Each row is a point. Before rounding, the points of a table are all equally far from one centre. They may lie mostly on one side of it. Where is the centre, to within rounding?

Points:
[[ 3.12  0.21]
 [ 1.66  2.94]
 [ 1.39 -1.34]
 [ 0.97 -1.38]
 [ 0.49  2.98]
 [-0.92 -0.26]
 [-0.34  2.59]
 [ 2.92 -0.25]
 [ 2.77 -0.48]]
Centre: [1.00 0.83]

Points:
[[ 1.39 -1.13 -0.08  0.83  2.15  1.44  1.93  2.76 -2.31]
 [-1.75  2.63 -0.81  2.64  1.50  1.74  2.54 -0.07  1.47]
 [-3.47  1.03  0.60  1.98  2.14  2.39  0.52 -1.28  1.86]
 [-2.58 -0.09  1.51  0.07  1.20  3.49  0.75 -2.78 -1.72]
 [-3.08  1.99  1.32  1.64 -0.05  0.87  2.37 -1.45 -1.69]
 [-1.25  0.70 -0.05  3.56 -0.31  3.35 -0.50 -0.11  0.49]
 [-2.52  0.30 -1.47  2.71  1.52  1.94  1.15  2.41 -1.82]
 [-1.09  2.82  0.37  0.31 -0.18  2.63 -0.97  0.72 -1.37]
 [-1.84  1.94 -0.49  2.20  0.20  4.34  0.59  0.77  1.17]
 [-3.09 -1.16  0.92  1.80  1.51  2.20  4.78 -0.46 -0.05]
 [-0.20  0.41 -0.81 -1.28  0.62  1.15  0.53 -1.51 -2.69]
 [ 0.54  2.75  1.48 -0.18  1.97  2.11  3.33 -0.64  1.25]]
Centre: [-0.93 -0.06  0.81  0.73  1.20  1.93  1.51  0.36 -0.28]

Points (24 x 20):
[[ 1.01  1.87 -0.68  2.23  1.08  1.11 -2.50 -0.34  2.55 -3.68 -2.78 -0.45
  -1.14 -2.48 -0.04 -0.78  0.02  1.96  2.06 -1.74]
 [-1.42 -0.88  0.31  2.72 -0.37 -1.12 -0.82 -0.67  0.82 -2.38 -1.17 -2.06
   0.69 -1.85  1.57 -1.23  4.30  2.95 -0.58 -3.53]
 [ 0.74  1.40  0.43  0.01 -0.94 -1.77 -3.07 -1.02  4.19 -0.81 -1.54 -1.08
   1.86 -3.18  1.36  1.51  2.63 -0.65 -1.06 -1.92]
 [ 2.49  3.94  0.70  1.92  2.01 -0.58 -1.40 -3.13  1.43 -0.75 -0.41 -0.90
   1.54 -2.00 -1.30 -1.22  2.05  2.70  1.07 -1.56]
 [ 1.46  1.22  1.58  1.03 -0.41 -0.82  2.74 -0.15  1.99 -6.19 -2.00 -0.82
   1.45 -0.97  1.33  0.74  0.55  2.02  0.55 -2.39]
 [ 1.60  0.14 -2.18  2.71  1.26  1.95 -0.31 -3.50  0.88 -0.82 -1.67 -2.67
   0.53 -0.74  1.30  0.74  1.05  1.88 -0.06 -1.24]
 [ 0.89  2.55  1.34  0.71 -1.33 -0.20 -2.27  2.37 -1.82 -0.04  0.00 -2.17
  -0.50 -0.80  1.34 -0.80 -0.40  1.01  2.87 -1.15]
 [ 4.35 -0.56  0.85 -0.89 -0.91 -1.47 -2.16 -0.38  2.30 -2.59 -1.84  0.54
  -2.09 -1.52 -0.08 -1.68  1.36  1.89 -1.35 -0.88]
 [ 0.85  4.37 -1.02  4.38 -1.74 -1.77 -2.19 -0.86  0.66 -0.48 -0.56 -2.30
   2.55 -0.69  2.17 -0.57 -1.03  0.34  1.34 -2.42]
 [ 1.63  1.38 -0.68  3.10  1.25 -0.99 -1.18  1.71  2.67 -0.86 -2.46 -1.55
   1.40 -2.32  1.78  1.86 -0.31  3.68  1.81 -3.77]
 [-0.25  4.37 -1.14  2.24  1.22 -0.46 -0.58 -2.03 -0.57 -1.84 -1.29 -2.99
   1.77  1.96  1.21 -0.53  0.54  1.32 -1.30 -1.33]
 [ 0.57 -0.61  1.13  1.05  1.17 -1.35  1.27  1.66  0.41 -3.79 -1.72  0.09
   0.84  0.29  0.15 -0.89 -0.16 -0.80 -1.65 -3.83]
 [ 2.38  0.22 -1.40  2.78 -0.07 -2.16  0.29 -1.11 -2.50 -0.01 -2.36 -1.83
   2.16 -0.88 -0.05  1.07 -0.48  2.11 -1.35 -2.45]
 [ 0.37  2.34 -2.38  0.26 -0.71 -2.93 -1.81 -2.37 -0.83 -3.54 -1.93  0.43
   2.29 -0.46  0.83  1.69  3.51  0.86  0.51 -1.03]
 [ 1.46  1.67  1.75  1.10 -3.05  0.04 -1.20  0.71  1.71 -1.22 -0.32  1.66
   0.84 -1.44  1.13 -3.21 -0.02  0.94 -2.15 -0.32]
 [ 1.36  2.29 -0.95  1.59 -1.41 -3.81 -2.04  0.12  2.09 -3.40 -0.50 -2.87
   0.78 -2.66  2.46 -0.62  2.66 -0.41 -0.17 -3.44]
 [-0.59  1.80 -1.56  3.43  1.03 -3.50 -1.77 -2.13  1.53 -0.41 -2.66 -2.07
  -0.61  0.82  0.69 -1.06  3.61  2.77 -0.22 -2.92]
 [ 2.65  2.82 -3.86  2.63  1.98 -0.80  1.03 -0.61  0.78 -0.78 -0.85  0.16
   1.01  0.99  1.12  0.49  1.66  0.75 -0.86 -2.28]
 [ 0.89  0.79 -1.00  0.69  0.13  0.11 -1.38 -3.94  1.16  0.12 -1.49 -1.53
  -0.08  1.54 -0.83 -0.17  1.62  0.55 -2.89 -1.47]
 [ 0.75  2.43  1.43  3.42  1.65 -3.26 -2.09 -0.72 -1.01 -2.60 -1.12 -1.17
   1.31 -0.59  2.53 -0.72  0.50  3.32  3.02 -4.01]
 [ 1.26  1.81 -1.17  2.75  0.52  1.75 -2.53 -1.69  2.12 -1.66 -1.51  0.30
  -0.84 -0.41  2.18  1.27  4.04 -0.11  1.75 -1.49]
 [ 2.31  0.81 -1.27  1.64  1.10 -2.63  0.56 -2.34  0.60 -2.79 -0.24  1.56
  -0.02 -0.53  0.14 -0.98 -0.72  0.29 -3.23 -0.36]
 [ 0.96 -0.85  1.51  2.67 -1.29  1.24 -0.65 -3.26  0.59 -0.05 -3.13 -2.78
  -0.52 -0.70 -0.31  0.66  0.39  0.02 -0.13 -2.25]
 [ 1.34  3.08 -1.40  0.37  0.87 -0.25 -0.90 -3.04 -0.62 -1.37 -3.51  0.48
   1.01 -1.59  0.43  0.75  1.62  2.09  0.57 -3.11]]
Centre: [ 1.40  0.80  0.61  1.64 -0.48 -1.89 -0.81 -0.47  1.45 -1.45 -0.90 -0.68
  0.71  0.38  1.13  0.11  0.95  1.40  0.74 -1.04]
